Each row of a before or after table is a point. One or more steps were done to the points. Then noise was added and the rows were shuffled. The steps act on columns, c1 being the first. Write out the steps. A step turns or swaps two columns, mirrors them in a line or flattens them onto one, adds a multiple of one to another, or multiplies or shifts one. Angles are multiples of 10 degrees, from the lower column toward the higher: turns from -170 to 170, lines from 10 to 170 but not 90. Use the fewest steps. Two steps may share a column if one is a turn and the other turns, adds or multiplies; they go together, in the order done. Otherwise the lowest column goes first.
(in the rows, 100 means zero)

Before (9 x 2):
77; 133
81; 89
113; 87
95; 101
89; 87
137; 106
109; 118
114; 102
76; 144
After (9 x 2):
143; 73
112; 79
145; 104
139; 137
119; 76
124; 103
166; 113
108; 168
106; 190
Steps: shift c1 by 30; multiply c2 by 2

Before (8 x 4):
94; 127; 117; 68
135; 110; 91; 96
117; 144; 65; 114
149; 168; 124; 67
129; 137; 108; 46
88; 92; 96; 133
81; 107; 57; 77
73; 92; 87; 87
After (8 x 4):
143; 117; 96; 104
90; 90; 125; 114
112; 136; 122; 99
105; 79; 87; 92
127; 94; 149; 86
135; 128; 138; 81
90; 73; 117; 96
165; 151; 154; 88
Steps: swap c1 and c2; shift c3 by 30; multiply c4 by 0.4

Before (9 x 6):
111; 143; 106; 117; 154; 95
108; 75; 104; 96; 107; 118
104; 92; 135; 76; 97; 113
99; 73; 107; 106; 108; 67
125; 148; 101; 56; 91; 97
109; 77; 67; 151; 92; 166
124; 152; 49; 110; 64; 168
75; 106; 96; 90; 45; 116
109; 58; 129; 124; 66; 107
After (9 x 6):
111; 75; 102; 97; 112; 115
117; 142; 108; 116; 120; 124
96; 73; 107; 107; 87; 85
139; 152; 48; 111; 118; 124
106; 90; 134; 78; 104; 108
61; 104; 95; 90; 85; 84
114; 60; 129; 123; 89; 86
112; 77; 67; 151; 129; 134
142; 149; 101; 54; 94; 93
Steps: multiply c1 by 1.6; flatten c5 and c6 onto the line at 50 degrees

Before (14 x 8):
87; 145; 109; 169; 63; 100; 115; 88
89; 83; 33; 47; 111; 77; 116; 114
91; 118; 99; 145; 125; 132; 114; 120
110; 84; 102; 135; 64; 134; 62; 51
88; 155; 89; 31; 119; 116; 72; 134
125; 92; 109; 66; 140; 73; 45; 137
120; 82; 107; 98; 76; 85; 135; 123
90; 76; 105; 114; 51; 89; 102; 110
67; 104; 107; 121; 53; 71; 99; 83
51; 113; 90; 93; 81; 75; 75; 115
56; 125; 78; 58; 84; 113; 79; 114
70; 115; 80; 111; 117; 119; 93; 93
91; 151; 55; 127; 94; 113; 81; 67
71; 91; 124; 74; 145; 79; 119; 103
After (14 x 8):
90; 90; 124; 77; 60; 128; 143; 92
73; 103; 106; 112; 99; 46; 128; 105
84; 84; 101; 115; 148; 84; 54; 106
137; 82; 107; 107; 99; 72; 119; 103
73; 113; 82; 110; 109; 123; 118; 104
73; 155; 91; 51; 105; 124; 83; 82
99; 145; 107; 157; 118; 69; 126; 120
46; 112; 91; 99; 89; 73; 117; 100
101; 84; 32; 58; 73; 100; 126; 84
83; 93; 108; 81; 56; 122; 27; 93
102; 120; 98; 145; 115; 139; 121; 116
81; 151; 55; 112; 115; 100; 90; 107
94; 76; 106; 115; 115; 52; 111; 107
54; 125; 79; 65; 120; 93; 117; 89
Steps: turn c1 and c7 by -40 degrees; multiply c7 by 1.3; flatten c4 and c8 onto the line at 20 degrees; mirror c5 and c6 in the line at 60 degrees

Before (10 x 9):
71; 57; 77; 102; 97; 109; 68; 101; 87
51; 118; 97; 94; 48; 133; 120; 73; 165
133; 127; 102; 74; 120; 121; 128; 82; 146
86; 104; 116; 122; 115; 79; 112; 58; 73
73; 88; 52; 99; 115; 81; 107; 114; 97
43; 105; 69; 55; 83; 117; 103; 98; 114
105; 131; 130; 103; 144; 94; 108; 88; 132
84; 73; 160; 118; 91; 65; 121; 64; 104
54; 94; 80; 111; 86; 88; 106; 132; 42
112; 92; 116; 110; 103; 54; 74; 80; 90
After (10 x 9):
114; 95; 79; 110; 103; 57; 79; 79; 100
40; 105; 133; 50; 82; 122; 87; 98; 99
105; 129; 91; 105; 145; 95; 151; 91; 60
83; 102; 73; 120; 117; 83; 129; 60; 119
53; 95; 83; 113; 83; 86; 95; 134; 156
52; 123; 134; 94; 49; 131; 67; 71; 46
132; 131; 121; 73; 123; 125; 151; 79; 57
71; 59; 114; 106; 93; 110; 63; 104; 123
73; 88; 137; 102; 111; 81; 127; 115; 125
83; 74; 49; 116; 96; 67; 112; 62; 65
Steps: turn c3 and c9 by -150 degrees; add 1 times c5 to c7
